Each wall is flat, endless, passes through zero and stands at right angles to its row. A trip goes straight from one point to another. List the walls that it crosses, first one first.

Walls:
(1): [38 41 20]
(2): [45 16 21]
(3): [ 22 -26 -51]
(4): [  8 -18  11]
(5): [ 9  5 46]
Trips:
[ 2 32 11] to [ 33 -37  -8] => 4, 3, 5, 1
[11 25 25] to [37 47  2] => none
[40 19 25] to [15 -8 28] => none
[-51  15  11] to [ -2 -16 -33] => 5, 3
[-15  33  -8] to [ -7  -6 -33] => 3, 1

Walls:
(1): [-23  21  14   7   7  43   9   4]
(2): [ -4 -38 -22  -8   2   2  21   2]
(3): [  7  10  30  -6 -13 -11  29  -2]
(4): [ 18 -17  11  -4  -4  11  -5   7]
Trips:
[  6   3   4 -12   4  23  22   5] to [-7 -7 35 24  1 -7 -6 20] => 2
[-15  25   8   9  15   0 -45  -5] to [  4  15   5  16  -3   8  20 -12] => 3
[-11  15  -5  19  37  -2   3 -12] to [-11 -16  18  21  16  -2  24  17] => 2, 3, 4
[ 13   8  19  12 -14   2   7  -9] to [ -3  -5 -24 -14   3   0  21  28] => 2, 1, 4, 3
[ 28   1 -24   4  16  11 -14  -3] to [-21  -4  -3 -25  30  18  -7 -24] => 1, 4
[-19   9  -7   2  18  24  10   9] to [  8  11  -7  -6   5   5  -7 -34] => 2, 1

Walls:
(1): [ 28   3  24   2 -36  19 -11   6  27 -31  12   0]
(2): [-26  13  12   1  -2 -47   9   7   1  -8 -23  16]
(3): [-39 -22   9  -4 -13  -7 -22  20 -18 -14 -30 -13]
(4): [-22  19 -16 -35   1  -9 -11 -48 -22 -55  34 -12]
(5): [ 15 -12 -33   1   2 -35 -10  -9  -5  29 -43  15]
(6): [ 10 -13  15 -28  13   1  13 -20 -22  -6   7  16]
(7): [-17  31  14 -42   0  24   9 -27  10  41  19  33]
(8): [  7  -6 -12   6   5  10   3   8 -13  -8   0  13]
(9): [ 40 -10   3   5   5 -25 -10  12  19   7   6 -29]
(10): [-25   8   3  19   3 -20 -14  25  -8  24 -21  19]
(11): [  5 -26 -43  19 -10  12 -31  19   9   1 -28  19]
Trips:
[  0  44   4 -18   7 -24   2  21  -5  20 -20 -18] to [-42  -8  17   4  29 -36  -8  -6 -32 -17 -14  29] => 9, 4, 6, 7, 8
[-20 -14 -57  10   7 -16 -14  -3  -3   0  27  13] to [ 12 -19  -1  33 -15   0  17   3   1   1   6  11] => 4, 9, 1
[ -4  31  21 -33  22 -28  10  33 -35 -22   6  17] to [-17 -16  28 -20  -9  14  46  23 -18 -39 -16  17] => 1, 7, 10
[  4  14   1   7  30 -16  -2   5  16  23   0   4] to [  0 -20 -17  -1  11 -26 -28  17  -3  -8 -15 -10] => 11, 7, 3, 8
[ -5 -20  26  46 -21  14  -2   1  31   7  25 -11] to [  3  -8 -23  60 -18  -4  25  -1   9 -18  -3 -49] => 3, 8

Walls:
(1): [ 17  -7 -19 -31  -9  -7 -16   6 -38  16  -5  14  -1  -6 -16  11   7 -13
 -11  16]
(2): [  5   6  12  -5  -3  10   5  21  -9 -14  29  -2  14 -42  35  -5 -18 -45
  -1   9]
(3): [ 17 -22  17  34  -2  11  19  -3  -3  21 -18  38  -4   7   4 -19   0   0
 -20  20]
(4): [-10  16 -23 -22 -16  13   2   7   7   3 -12  33  13 -40 -35   3   7  30
  14   8]
(5): [ 11 -49  29  39  16  -9  -6  -1  24   5  10 -22   8  11 -10  -7 -20  -1
 -14  26]
(6): [-18 -19   2  16 -23  27  13   0  17 -44 -12   1   6  14  46 -30  11  -5
  14 -21]
Trips:
[  8  26  10 -26  11   9  19  27  34  -3  -5  -1   0  -1  24   6  -5  28
  12  20] to [-22  -2  27   8  -7  11 -13   2   4 -11  11  10 -28 -50  23  -3   1   5
   2 -26] => none
[ 10  16   3  -7  -3 -35 -55  32  17  20  19 -31   0  11   1  26 -36   0
  -2 -11] to [  0  21 -18  13   6 -17 -17 -10  -2  -1 -14 -54 -45   3  20   0   6  10
  46  -7] => 2, 1, 5, 6
[-16  42  21  24 -18 -16  12  -3  54 -13  -4   6   4  -8 -35  -8  -8 -13
 -16  -1] to [ 15   9  11   9 -25   0  11  23 -14  11 -45  38  32   5  13 -41  21   1
  13 -20] => 6, 5, 1
[-34   8   5 -12  -8 -30  -5  11 -42  11   5   3 -16  -9 -17 -20 -19   8
  -5  28] to [  5   5  -7 -16   0  13 -33  -6 -13  -5 -23 -14   4  -6 -15   1 -15  -7
  12   8] => 2
[ -6  -6 -37   1 -19  26  16   8  40 -11  -3  14  37  -5 -27  -1 -21 -14
 -10   9] to [  9  17  -6 -52   3  35  -6 -36 -24  11   5   8 -23  31 -15  -6  34  -1
 -10 -18] => 5, 1, 2, 3, 6
[ -9 -46 -25  21   4   5  26  18   7 -21  22  25 -41  13 -32  -8  -9  -5
  -4 -37] to [ 17 -11  -6  14   6 -13   1 -12  -7 -31  11  -9  23  -8   9 -29  14  -7
  12  30] => 2
[-29  10  16   0  -5   3  14 -11   9 -40 -11  -7   2  -4 -17 -48  19 -29
   1  -4] to [ -7  43 -12   6  14  -1  19  24 -19  28  17 -40  22  12  23  -4  18  19
  -4  12] => 6
